Every row gives one point. The points of each table are mixes of a few directions, plus a little noise. How many directions does each table use, and how many do they share? Where both have some left over, give the other angles between the two spaces (their principal angles), to ten degrees, smallest first.
In the rows, 128 means zero.

First (6 x 3):
[[146 135 129]
 [  7  81 117]
 [168 143 131]
 [178 148 132]
 [126 127 128]
 [143 133 129]]
Second (5 x 3):
[[ 74 107 124]
 [ 81 109 124]
 [221 164 137]
 [ 99 118 125]
 [165 142 131]]
Directions: first 1, second 1, shared 1

First (7 x 8):
[[ 87 119 102 121 117 166 123 141]
 [166 177 150  84 122  60 176 103]
 [152 155 135 100 108 131 138 122]
 [123 144 158 249 121 152 152 111]
 [121  47 131 102 141 132 117 104]
 [ 94 157  90 103 127 130 117 163]
 [152  93 136 141 155 123  69 147]]
Second (7 x 8):
[[122 107  90  82 101 129  95  54]
 [113 115 133 154 140 131 136 239]
 [ 99 120 161 187 144 152 185 205]
 [146 143 121 115 126  92 114 103]
 [137 132 151 139 158 158 110 145]
 [147 153 124 100  99 134 138  99]
 [129 127 116 119 131  97 115  51]]
Directions: first 5, second 5, shared 3; angles 50, 60

First (11 x 12):
[[111  87 130 147 171  87 204 199 103 199 249  87]
 [151 132 134 117 113 138 125  93 113  79  43 146]
 [151 139 119 123 125 135 112  96 110 124 111 133]
 [147 163 104 104 121  99 128  72  77  95  99 136]
 [117 108 140 142 133 152 123 158 162 147 140 129]
 [113 120 129 132 137 113 148 153 128 145 166 117]
 [ 77 151 162 125  85  86  96 179 190 112 166  83]
 [ 49 147 125 123 114 139 105 162 207 101 119 162]
 [145 116 130 135 133 153 121 121 129 136 113 135]
 [149 171 105 112 109 147  69  62 122 105  86 150]
 [197  73 129 147 168 160 177 115  66 166 115 129]]
Second (8 x 12):
[[124 118 142 112 135  95 120 117 168  98 165 144]
 [ 88  93 122 112 159 157 196 165 156 125 166 178]
 [137 136 106 139 101 170 104 129  74 129  53 134]
 [136  80 174 159 143 117 136 164 158 128 141 133]
 [129 124 164 142 153  92 147 139 168 150 192 101]
 [160 109  64  96 129 140 134  89  85 136  43  77]
 [107 144 102 113 119 147  92 119 179 139 111 106]
 [144 221 149 151  87 105  91 100  33 118 152 151]]
Directions: first 5, second 6, shared 2; angles 30, 30, 70

First (10 x 20):
[[136  83 114 162 164 138 137 133 114  98 174 179 150 124 118 131 146 115
  110 105]
 [155  69 109 155 160 146 147 139 126  85 167 168 153 115 110 132 149 124
   93 114]
 [148 139 131  94  97 135 137 132 154 132  84  74 116 117 125 126 117 151
  117 159]
 [134  84 114 163 164 136 136 133 112  98 176 182 150 125 118 131 146 114
  112 103]
 [142 156 137  83  84 131 132 130 158 144  69  56 108 120 130 125 110 154
  125 166]
 [ 54 246 166  99  85  82  78 101 110 216  82  88  84 165 168 121  94 114
  213 131]
 [113 149 134 126 123 119 118 123 123 144 124 126 121 136 136 127 123 124
  144 125]
 [ 93 150 135 148 142 110 107 117 101 148 151 162 126 146 141 127 128 105
  160 103]
 [160 103 120 115 120 145 147 138 149 107 113 105 132 112 115 129 130 146
   98 147]
 [144 100 119 136 139 139 139 134 131 107 141 140 139 120 118 130 136 131
  109 126]]
Second (8 x 20):
[[111 145 133 131 130 121 117 116 118 141 130 134 123 135 137 129 122 122
  142 122]
 [122 134 131 151 184 171 140  43 132 104 141 165 147 144 126 154 134 169
  151 131]
 [116 110 123 154 159 124 121 112 104 124 163 172 137 132 137 135 130 112
  125 104]
 [164 116 119 125 119 165 162 154 169  88 114 109 149 124  86 119 159 164
  125 152]
 [129 107 127 119 142 117 115  92 108 143 126 127 114 112 161 145  95 120
   93 124]
 [124 139 126 137 102 117 131 196 135 125 139 131 136 139  99 101 157 110
  152 120]
 [ 97 147 142 104 132  93  90  63  93 184 108 111  89 121 193 152  67 111
  114 124]
 [161 125 121 104  57 117 146 249 164 116 102  75 130 117  84  86 158 117
  119 147]]
Directions: first 2, second 4, shared 2

First (8 x 32):
[[ 94  53 148 103 152 112  94  75 101 190  98 149  66 150 123 138 153 116
  102 127 110  78 140 179 185  50  74  94  71 105 137 115]
 [113 121 134 146 121 141 126 120 132 150 109 124 142 117 160 173 133  99
  111 136 133 109 130 149 154 113 155 117 106 134 103 155]
 [106  45 142 106 150 127 102  76 109 202  72 146  70 137 132 165 143 125
   89 119  96  85 129 202 185  62 116  90  53 118 113 131]
 [134 185 141 161 123 136  84 148 122 146 143 136 158 130 165 162  91  91
  119 128 157  95 112  83 149  96  80 140 135 107  99 114]
 [116 147 117 121 115 112 174 147 138  59 177 109 148 128  98  62 162 135
  169 148 147 170 153  95  82 184 144 147 189 142 181 136]
 [144 149 111 119 120 123 165 152 141  73 154 116 142 124  98  81 132 160
  158 128 128 176 133 104  77 188 156 148 171 144 155 125]
 [127 158 112 131 109 126 181 156 147  57 167 104 164 116 111  84 150 138
  165 145 145 178 146  98  77 200 175 149 186 152 159 146]
 [183 166 119 135 135 149  99 152 132 149 104 141 135 123 135 160  58 160
  110  92 109 133  81 114 116 132 125 140 115 121  77 101]]
Second (9 x 32):
[[132 107 111 100 128 117 173 130 135  85 140 119 114 129  85  73 153 170
  152 128 112 175 141 136  86 179 161 133 153 146 168 129]
 [178 130 111 128 132 157 130 138 142 151  77 133 129 110 133 173  78 171
  103  93  90 148  89 157 115 151 187 126  96 144  73 129]
 [ 31  92 165 164 112 118 117  86 117 161 138 114 145 126 193 178 209   7
  114 187 179  51 184 153 214  51 111  98 103 121 138 189]
 [164 118 109 118 130 147 148 134 142 131  91 128 124 114 119 145 103 173
  117 104  94 159 105 157 105 163 189 127 110 148 100 133]
 [111 161 146 137 130 107  91 133 110 124 173 136 132 149 131 102 127  96
  142 141 162  98 137  76 142  91  37 139 155  97 152  98]
 [186 140 103 105 137 136 144 151 138 108 115 134 117 125  89 102  85 203
  135  93  93 179  96 124  75 181 156 143 138 139 120 100]
 [ 95 138 154 161 124 131  85 115 117 170 127 132 143 129 181 182 132  57
  106 147 159  66 135 122 188  62  86 117 105 108 103 141]
 [ 82  91 133 123 120 115 161 107 129 109 141 113 125 127 125 109 190 102
  140 158 141 128 167 149 136 132 150 116 135 141 165 161]
 [174 173 120 116 139 122 104 157 122 112 150 143 122 143  97  89  76 173
  142 101 122 148  99  78  92 143  74 153 157 109 132  72]]
Directions: first 4, second 3, shared 3

First (9 x 32):
[[138 127 120 136 130 121 135 139 124 126 121 132 141 120 120 128 125 127
  131 146 139 119 139 114 136 136 121 135 128 130 123 133]
 [111 131 143 114 125 139 116 108 135 132 142 121 105 142 142 129 135 129
  122  96 107 145 107 154 114 113 140 115 128 125 137 120]
 [145 126 113 142 131 117 140 149 122 125 114 136 152 114 114 127 120 126
  134 160 148 112 149 103 142 143 115 141 127 132 119 137]
 [ 81 134 168  90 119 160  95  72 146 138 164 107  63 166 167 130 148 131
  113  41  73 174  72 199  90  88 163  94 131 118 154 106]
 [ 90 133 161  98 120 153 102  83 142 136 157 112  75 158 159 130 144 131
  116  59  83 165  83 185  97  96 156 100 130 120 148 110]
 [141 127 117 139 131 120 137 143 123 125 118 133 146 118 117 127 123 128
  132 152 143 116 143 109 138 139 118 138 128 130 121 134]
 [103 131 150 107 123 144 110  98 138 133 148 117  93 147 149 129 139 129
  120  82  98 152  97 166 108 106 146 109 129 123 141 116]
 [185 121  78 174 139  90 168 196 107 115  83 154 207  83  80 127 104 124
  146 234 195  72 197  43 174 177  85 170 124 140  96 155]
 [159 125 102 153 134 108 150 164 116 121 104 142 170 104 102 127 115 126
  138 184 164  98 164  82 152 154 105 151 127 134 111 142]]
Second (8 x 32):
[[128 171 106 208 186  84  94 114 161 107 126 107 143 135  85 156 167 175
  123  53  96 176  72 205  51 157 249 114 190 104 222  73]
 [127 121 131  94 111 153 132 126 122 135 134 131 114 137 139 114 124 117
  130 139 122 130 126 115 145 111  92 129 106 135 101 135]
 [175 147  73 135 140 142 136 167 124 118 108 134 155 130  79 103 142 133
  143 167 126 142 117  95 143 139  98 143 112 130 108 117]
 [113  98 159 110 104 121 149 125 111 137 129 139 132 108 161 137  95 105
  126 160 163  83 178  94 161 128  93 138 116 137 100 164]
 [144 117 118 110 113 141 147 150 114 132 118 138 138 121 126 113 115 113
  134 174 146 107 152  85 162 126  76 142 103 141  88 147]
 [101 137 150 112 128 142 105  94 143 131 151 113  90 152 148 132 144 137
  119  66  90 163  87 180  95 107 161 104 137 119 153 109]
 [ 97 106 168  95 102 141 131 103 122 141 145 130  97 131 175 133 110 111
  119 116 131 110 142 131 141 106 111 118 116 132 115 147]
 [138 129 119 161 140  99 134 141 126 119 117 132 158 111 115 140 123 136
  131 143 147 112 148 118 126 149 142 136 144 126 142 130]]
Directions: first 1, second 3, shared 1

First (10 x 32):
[[148 158 167 109 134 122 129 121 104 147 136 135 118 108 136 131 112 146
  111 105 113 135 140 137 113 120 124 140 144 145 135 112]
 [154 149 146 101 125 131 152  92 133 152 132 133 124 133 158 115 108 137
  114 104 116 174 115 134 147 133 119 126 172 154 160 111]
 [108  93  76 143 116 139 139 121 170 111 119 119 142 164 131 116 143 105
  146 154 145 139 104 117 163 143 130 108 120 115 133 146]
 [171 186 199  89 138 118 138 105  88 167 141 144 109  93 150 130  94 161
   96  82  97 156 143 144 108 116 119 147 172 163 149  95]
 [103  97  96 155 126 131 113 153 141 103 122 119 137 136 107 132 148 112
  146 154 145  96 128 120 126 129 137 122  92 104 106 147]
 [ 67  37   7 180 108 150 130 139 213  76 106 106 160 197 111 112 175  73
  177 198 173 115  87 104 185 155 138  89  81  83 114 178]
 [130 133 136 126 130 127 125 131 120 130 129 129 126 122 125 132 126 133
  125 124 125 124 133 131 121 124 128 130 127 128 125 126]
 [172 185 196  84 135 119 144  97  93 169 140 144 109 100 156 125  92 160
   94  81  96 164 138 143 114 119 118 144 180 165 157  93]
 [134 147 157 122 135 120 115 141 101 132 133 132 118 104 120 138 122 141
  119 116 119 112 146 134 102 116 129 141 122 130 118 121]
 [ 91  94 102 168 131 125  92 180 121  92 124 118 136 121  87 150 156 115
  149 161 146  60 147 120 101 121 142 130  62  92  79 153]]
Second (11 x 32):
[[157 131 123 116 123 160 122 112 139 139 106 129 130 138 139  99 135 138
  146 129 116 132 124 113 144 125 119 126 154 122 131 131]
 [129 158 163  92  93 128  66 154  67 124 121  96 117 115 107 126 152 130
  114 158 132  83 114 132 145 133 142 125 118  28 139 185]
 [147 128 118 128 122 136 135 109 131 139 105 130 122 133 144 106 123 151
  134 121 127 131 140 119 132 124 118 117 144 124 119 118]
 [ 90 123 137 135 144  98 147 143 137 115 173 133 137 123 117 169 119  91
  108 125 134 150 112 150 119 137 141 142 107 166 147 122]
 [141 112 105 141 150 147 167 102 178 137 127 151 138 142 147 117 116 124
  146 109 116 167 127 118 129 125 115 132 152 196 131  93]
 [131  92  92 166 173 162 161 127 197 123 132 162 150 138 127 129 126 108
  169 114 112 148 135 111 108 116 118 149 130 223 108  88]
 [142 136 128 119 115 127 132 110 121 138 112 124 120 132 144 111 122 148
  123 124 130 134 132 125 137 129 121 116 144 113 130 126]
 [148 101  94 152 162 173 161 111 197 134 120 159 147 144 138 111 126 118
  170 112 107 157 130 105 124 118 112 142 151 212 117  91]
 [ 77 147 172 111 115  91  78 186  71 100 175 102 128 104  82 182 148  85
   95 159 142  89 103 158 122 140 161 145  75  68 147 182]
 [165 165 143  88  72 101 125  77  70 160  82 100  92 133 173  81 109 198
   90 119 143 134 142 132 159 136 114  80 170  39 140 137]
 [ 80 115 134 157 138  86 111 177  99 100 154 122 126 104  92 176 132 115
  114 138 148  84 149 145  86 124 147 137  64 116  99 135]]
Directions: first 2, second 4, shared 1; angles 70

First (10 x 32):
[[132 178 110 101 147  96 152 153 119 139  94 108 161 173 129 101 201 112
   89  78 114 114  89 142 154 142 161 161 164 121 142  82]
 [110 133 119 112 108 125 134 119 146 118 111 114 126 115 127 141 131 132
  107 168 113 118  99 119 128  63 151 127 140 117 129 144]
 [115 103 128  97 131 135 123 119 155 131 120 135 123  91 124 130 110 139
  108 174 100 129 108 105 109  80 158 121 130 131 130 143]
 [106 120 133  98 108 121 126 106 146 135 118 137 121 102 132 144 115 128
  114 165 124 146 109 123 119  79 156 116 129 136 120 136]
 [152 106 130 139 159 152 124 146 125 133 138 138 135 126 127 108 116 146
  151 105 115 119 148 115 127 180 111 135 117 134 141 120]
 [127 145 161 131 134  85  95 116  80 126 178 131  96 139 102 128 118  66
  127  97 183 189 186 168  66 161 114 114 112 142  79 136]
 [135 122 111 181 133 145 147 124 139 139 114 140 138 145 151 130 138 136
  138 111 139  89 122 132 179 167  92 119 132 115 145 109]
 [134 117 137 132 116 146 112 135 121  92 154 109 109 111 108 139  91 142
  154 159 122 132 158 114  95  98 113 130 110 123 122 175]
 [143 103 125 169 151 150 129 130 133 139 135 144 128 127 137 121 116 137
  146 113 131 107 143 123 145 178  96 118 120 125 138 118]
 [126 152 127 118  96 125 141 132 117 127 115 124 142 150 139 139 142 140
  145 112 140 136 120 140 155 130 129 141 128 133 133 117]]
Second (8 x 32):
[[178  72 102 127  92 133 104 176  82 140  89 124 142 100 179 108 145 121
  114 139 213 144 122 106  88 121 132 131 145  82 158 124]
 [ 57 209 165 129 180 121 161  60 194 111 183 134 107 169  57 155 105 136
  148 112   7 105 138 158 186 139 122 123 105 193  85 133]
 [107 152 139 128 143 125 139 108 148 123 145 129 122 141 106 137 121 131
  134 124  91 121 131 137 146 131 126 127 121 148 115 129]
 [118 140 133 128 134 127 132 119 138 125 135 128 125 134 117 132 125 130
  130 126 111 124 128 133 136 130 127 127 124 136 122 128]
 [158  96 114 128 107 130 114 155 101 135 106 126 135 111 157 117 138 124
  120 134 177 137 124 117 104 123 130 130 138 102 146 127]
 [123 133 130 129 131 127 130 125 133 126 132 127 126 131 124 129 127 128
  129 127 120 127 128 129 132 129 129 128 127 131 125 129]
 [133 123 126 128 124 128 125 132 124 129 125 128 128 125 132 126 129 128
  127 128 136 129 127 126 124 128 128 128 130 125 129 128]
 [152 102 114 127 111 130 117 151 106 133 109 125 134 115 152 119 136 125
  121 132 168 136 124 117 109 125 131 129 136 107 142 126]]
Directions: first 6, second 1, shared 0; angles 90

First (8 x 32):
[[ 80  79 108 150 163 118 111 131 179  74 121 145  92  73 144 105 159 125
   82  82 121 156 133 128 233  85 163  84  75  88 122 124]
 [114 113 151 121  18 215 169 195  15 186 114 116  64 155 160 108 144 129
  137 151 186  74 151 142  25 180 126 170 140 162 108 143]
 [ 80 162 118 161 204 127 194 105  68  97 156  67  75 110 186  65 199 139
  139  67 140 133 150 147 172 105 137 148 103 143 192  92]
 [158  94 128 109  88 119  73 140 195 135 105 178 166 126  86 171  83 122
  111 162 114 136 112 112 125 133 130 101 134 108  80 154]
 [196 118 111 127 150  59  84 103 246 121 108 156 205 112  83 170 102 149
  131 151  97 164 118  95 155 116 133  94 121 130  91 147]
 [167 144 129 118 132 103 113 113 158 140 126 134 174 144 102 154 103 133
  144 152 113 133 118 118 108 136 114 130 146 137 122 136]
 [ 63 159 135 132 181 146 155 108  63 101 164  99  88 135 157  94 145 103
  123  89 124 122 124 157 159 109 120 143 135 108 189  93]
 [166 152 146 104  88 139 125 131 102 169 129 131 161 171 105 156  91 125
  155 172 129 108 118 126  49 161 101 155 172 148 120 137]]
Second (9 x 32):
[[111 208 129 137 223 107 181  72  65 116 174  64 131 152 153  98 154 127
  166  96 113 129 128 147 133 119 101 167 151 145 211  86]
 [140 105 157  95   7 193 110 183  76 188 111 158 117 168 109 156  83 111
  129 184 156  85 125 133  26 178 115 150 165 136  83 156]
 [120 130 103 156 222  71 131  89 191  76 136 114 136  84 137 109 164 144
  118  83 106 168 133 120 225  84 148  97  88 117 150 111]
 [121 179 143 120 143 144 159 112  56 146 154  96 125 165 140 119 124 121
  157 130 131 107 125 146  83 142 104 165 162 146 169 108]
 [139  97 144 106  33 172 106 172 109 166 106 162 122 149 113 153  95 117
  119 170 148 101 126 128  64 160 124 133 145 130  83 156]
 [132  92 115 134 119 116 105 138 179 117 110 151 130 100 122 135 132 135
  108 125 127 144 129 115 162 116 148 103 102 116 101 141]
 [147  24 110 129  52 127  60 180 241 117  71 204 130  73 102 158 116 136
   74 146 134 149 132  98 174 121 173  64  77  99  28 176]
 [119 188 140 125 161 136 168 103  57 140 159  87 125 163 141 111 130 122
  159 124 128 111 128 145  92 137 100 168 160 146 182 102]
 [121 129 109 148 192  88 130 100 172  92 132 119 135  97 137 116 153 138
  121  95 113 158 130 122 197  97 141 107 100 120 143 117]]
Directions: first 4, second 2, shared 2
